Every row gives one point. Each copy is the shape, with its points in the same order, turned, moved and blurred by noise. Say if it was mirrored as well.

Shape (9 x 3):
|  0.025 |  0.050 |  0.017 |
|  0.049 |  0.087 |  0.007 |
|  0.046 | -0.036 | -0.058 |
|  0.036 | -0.034 |  0.006 |
| -0.043 |  0.035 |  0.010 |
| -0.007 | -0.005 | -0.020 |
|  0.000 |  0.002 | -0.001 |
|  0.009 |  0.008 | -0.024 |
|  0.012 |  0.036 | -0.026 |
Copy 1 (9 x 3):
| -0.022 |  0.016 |  0.062 |
| -0.012 |  0.050 |  0.096 |
|  0.063 | -0.017 | -0.006 |
| -0.002 | -0.042 |  0.016 |
| -0.061 |  0.045 |  0.004 |
| -0.010 |  0.009 | -0.006 |
| -0.024 |  0.000 |  0.016 |
|  0.000 |  0.013 |  0.012 |
| -0.001 |  0.041 |  0.027 |
Copy 1 is: only turned
Copy 2 (9 x 3):
| -0.031 | -0.010 |  0.037 |
| -0.041 |  0.017 |  0.073 |
|  0.069 |  0.034 | -0.012 |
|  0.045 | -0.027 | -0.003 |
| -0.057 | -0.011 | -0.031 |
|  0.005 |  0.003 | -0.031 |
| -0.003 | -0.012 | -0.016 |
|  0.003 |  0.013 | -0.009 |
| -0.014 |  0.026 |  0.004 |
Copy 2 is: only turned

Shape (9 x 6):
|  0.022 |  0.019 | -0.051 |  0.058 |  0.042 |  0.019 |
|  0.008 |  0.042 | -0.039 |  0.023 |  0.029 | -0.003 |
|  0.030 | -0.018 | -0.046 |  0.040 |  0.033 | -0.047 |
| -0.021 | -0.008 |  0.027 | -0.027 | -0.037 | -0.013 |
|  0.037 | -0.002 |  0.024 | -0.052 | -0.013 | -0.004 |
|  0.014 |  0.017 | -0.009 | -0.018 | -0.063 | -0.005 |
|  0.009 |  0.043 | -0.055 | -0.015 |  0.015 | -0.006 |
|  0.009 |  0.085 |  0.001 |  0.009 |  0.030 |  0.026 |
| -0.011 | -0.021 |  0.032 | -0.033 |  0.007 |  0.043 |
Copy 1 (9 x 6):
|  0.016 |  0.025 |  0.018 | -0.007 |  0.016 |  0.079 |
| -0.001 |  0.012 |  0.044 | -0.013 |  0.028 |  0.051 |
|  0.063 | -0.030 |  0.052 | -0.016 |  0.037 |  0.056 |
|  0.009 | -0.018 |  0.022 |  0.003 |  0.022 | -0.066 |
| -0.001 | -0.023 |  0.024 | -0.065 | -0.003 | -0.047 |
|  0.000 | -0.009 |  0.060 |  0.003 | -0.028 | -0.038 |
| -0.036 | -0.010 |  0.057 | -0.020 |  0.025 |  0.032 |
| -0.034 |  0.068 |  0.039 | -0.045 |  0.022 |  0.021 |
| -0.013 | -0.005 | -0.031 | -0.030 |  0.019 | -0.044 |
Copy 1 is: mirrored
Copy 2 (9 x 6):
|  0.070 |  0.001 | -0.046 |  0.012 | -0.030 | -0.022 |
|  0.043 |  0.031 | -0.029 | -0.004 | -0.013 | -0.037 |
|  0.071 | -0.012 | -0.020 |  0.017 |  0.041 | -0.029 |
| -0.058 |  0.008 |  0.008 |  0.002 |  0.024 |  0.000 |
| -0.014 |  0.011 |  0.051 | -0.016 |  0.013 |  0.027 |
| -0.037 | -0.017 |  0.015 | -0.042 |  0.003 | -0.021 |
|  0.031 |  0.039 | -0.023 | -0.042 |  0.000 | -0.025 |
|  0.018 |  0.062 |  0.000 | -0.002 | -0.064 | -0.028 |
| -0.034 |  0.023 | -0.006 |  0.018 | -0.008 |  0.056 |
Copy 2 is: only turned

Shape (15 x 9):
| -0.016 | -0.033 |  0.030 | -0.022 |  0.033 | -0.001 | -0.005 | -0.028 |  0.029 |
|  0.023 | -0.014 |  0.009 |  0.022 | -0.058 |  0.020 |  0.017 |  0.001 |  0.024 |
| -0.036 | -0.025 |  0.003 |  0.006 |  0.001 |  0.012 |  0.017 | -0.031 | -0.072 |
|  0.020 |  0.006 |  0.007 |  0.018 |  0.026 |  0.022 | -0.059 | -0.001 | -0.074 |
| -0.026 |  0.070 |  0.020 | -0.073 |  0.034 |  0.019 |  0.002 |  0.001 |  0.003 |
|  0.055 | -0.001 | -0.035 |  0.010 |  0.033 | -0.023 | -0.118 | -0.027 |  0.013 |
|  0.056 | -0.011 |  0.022 |  0.014 |  0.020 | -0.086 |  0.015 | -0.025 |  0.027 |
|  0.011 |  0.001 |  0.018 |  0.006 |  0.026 |  0.003 |  0.012 |  0.016 | -0.026 |
| -0.008 | -0.025 | -0.020 | -0.001 |  0.018 | -0.055 |  0.024 |  0.002 |  0.026 |
| -0.037 |  0.002 |  0.023 |  0.011 | -0.098 | -0.052 | -0.019 |  0.082 |  0.013 |
|  0.020 |  0.026 |  0.021 |  0.031 |  0.027 | -0.018 | -0.013 | -0.026 |  0.024 |
| -0.022 |  0.022 |  0.001 | -0.036 |  0.025 |  0.002 |  0.008 | -0.021 |  0.031 |
| -0.014 | -0.028 |  0.010 |  0.011 |  0.012 |  0.022 |  0.025 | -0.015 |  0.033 |
|  0.071 |  0.028 |  0.029 |  0.004 |  0.006 | -0.002 |  0.008 | -0.004 | -0.027 |
| -0.023 | -0.022 |  0.000 |  0.006 |  0.027 | -0.004 |  0.020 | -0.017 | -0.010 |
Copy 1 (15 x 9):
| -0.007 |  0.003 |  0.022 |  0.003 |  0.002 | -0.052 |  0.005 | -0.051 |  0.020 |
| -0.023 | -0.017 |  0.022 |  0.028 |  0.011 | -0.008 |  0.021 |  0.049 | -0.003 |
| -0.017 | -0.008 |  0.026 |  0.000 | -0.019 |  0.056 | -0.029 | -0.046 |  0.011 |
|  0.025 |  0.062 | -0.026 |  0.037 | -0.013 |  0.051 | -0.005 | -0.034 |  0.017 |
|  0.012 |  0.036 | -0.023 | -0.088 |  0.038 | -0.015 |  0.012 | -0.029 |  0.028 |
|  0.079 |  0.037 | -0.065 |  0.073 | -0.009 | -0.036 |  0.023 | -0.038 | -0.029 |
| -0.058 | -0.020 | -0.063 |  0.054 |  0.028 | -0.058 | -0.001 | -0.037 | -0.011 |
| -0.019 |  0.025 | -0.012 |  0.014 |  0.019 |  0.008 | -0.019 | -0.016 |  0.038 |
| -0.016 | -0.038 | -0.020 |  0.016 |  0.018 | -0.049 | -0.048 | -0.020 |  0.004 |
| -0.040 |  0.034 |  0.000 | -0.010 | -0.024 | -0.036 | -0.065 |  0.091 | -0.056 |
| -0.017 |  0.004 | -0.050 |  0.018 | -0.012 | -0.033 |  0.027 | -0.017 |  0.024 |
|  0.010 | -0.009 | -0.010 | -0.042 |  0.016 | -0.039 |  0.009 | -0.027 |  0.019 |
| -0.012 | -0.025 |  0.030 |  0.010 |  0.004 | -0.031 |  0.005 | -0.008 |  0.040 |
| -0.034 |  0.027 | -0.043 |  0.031 |  0.046 |  0.025 |  0.028 | -0.007 |  0.014 |
| -0.012 | -0.017 |  0.008 |  0.006 | -0.002 | -0.009 | -0.024 | -0.037 |  0.032 |
Copy 1 is: only turned
Copy 2 (15 x 9):
| -0.025 |  0.003 |  0.009 | -0.047 |  0.011 | -0.053 | -0.009 |  0.002 | -0.032 |
|  0.038 |  0.031 |  0.006 | -0.036 |  0.010 |  0.003 |  0.017 |  0.024 |  0.046 |
|  0.001 |  0.009 |  0.001 |  0.013 |  0.021 |  0.045 |  0.013 | -0.015 | -0.051 |
| -0.020 |  0.054 | -0.004 |  0.011 | -0.025 |  0.017 | -0.016 | -0.098 | -0.015 |
| -0.062 |  0.044 | -0.074 | -0.016 |  0.034 | -0.031 | -0.053 | -0.001 | -0.017 |
|  0.020 |  0.015 |  0.009 | -0.065 | -0.077 | -0.042 | -0.062 | -0.111 |  0.016 |
|  0.072 | -0.004 | -0.012 | -0.020 |  0.000 | -0.102 |  0.007 | -0.020 | -0.015 |
| -0.007 |  0.036 | -0.016 |  0.024 |  0.005 | -0.029 |  0.006 | -0.032 | -0.015 |
|  0.024 | -0.034 | -0.002 |  0.001 | -0.009 | -0.055 | -0.023 |  0.011 | -0.021 |
|  0.067 |  0.075 |  0.043 |  0.021 |  0.008 | -0.015 | -0.070 |  0.061 |  0.030 |
|  0.014 |  0.008 | -0.021 | -0.019 |  0.024 | -0.059 | -0.004 | -0.050 |  0.015 |
| -0.039 |  0.007 | -0.028 | -0.036 |  0.021 | -0.038 | -0.037 |  0.000 | -0.006 |
| -0.019 | -0.010 |  0.011 | -0.030 |  0.019 | -0.028 |  0.016 |  0.016 |  0.008 |
|  0.031 |  0.051 | -0.053 | -0.015 |  0.000 | -0.037 |  0.034 | -0.041 |  0.002 |
| -0.014 | -0.010 | -0.009 |  0.004 |  0.017 | -0.014 | -0.008 | -0.008 | -0.029 |
Copy 2 is: mirrored
Copy 3 (15 x 9):
| -0.006 | -0.050 | -0.014 |  0.033 |  0.065 | -0.033 |  0.006 | -0.009 | -0.004 |
|  0.009 | -0.047 |  0.011 | -0.015 |  0.020 |  0.057 |  0.015 | -0.053 |  0.000 |
| -0.024 | -0.014 |  0.074 |  0.009 |  0.023 | -0.014 |  0.035 |  0.008 | -0.012 |
| -0.006 |  0.022 |  0.033 | -0.016 |  0.002 | -0.002 | -0.039 |  0.030 | -0.067 |
|  0.032 |  0.004 | -0.001 | -0.053 |  0.088 | -0.039 | -0.005 |  0.014 |  0.043 |
|  0.000 | -0.002 | -0.069 | -0.008 | -0.028 | -0.038 | -0.066 | -0.028 | -0.072 |
| -0.032 |  0.019 | -0.041 |  0.061 |  0.028 | -0.005 | -0.010 | -0.082 |  0.015 |
| -0.008 |  0.012 |  0.010 |  0.007 |  0.047 |  0.023 |  0.003 |  0.008 | -0.008 |
| -0.023 | -0.015 | -0.042 |  0.036 |  0.015 | -0.009 |  0.040 | -0.017 |  0.032 |
|  0.034 | -0.041 |  0.012 |  0.012 | -0.042 |  0.070 | -0.020 | -0.004 |  0.101 |
| -0.046 | -0.007 | -0.015 | -0.009 |  0.032 | -0.003 | -0.035 | -0.036 | -0.004 |
|  0.000 | -0.025 | -0.023 | -0.023 |  0.069 | -0.031 |  0.012 | -0.019 |  0.022 |
| -0.029 | -0.059 | -0.004 |  0.005 |  0.062 |  0.016 |  0.027 | -0.019 | -0.002 |
|  0.001 |  0.044 |  0.010 | -0.010 |  0.052 |  0.033 | -0.020 | -0.046 | -0.018 |
| -0.030 | -0.022 |  0.013 |  0.019 |  0.039 | -0.009 |  0.029 |  0.003 | -0.002 |
Copy 3 is: only turned
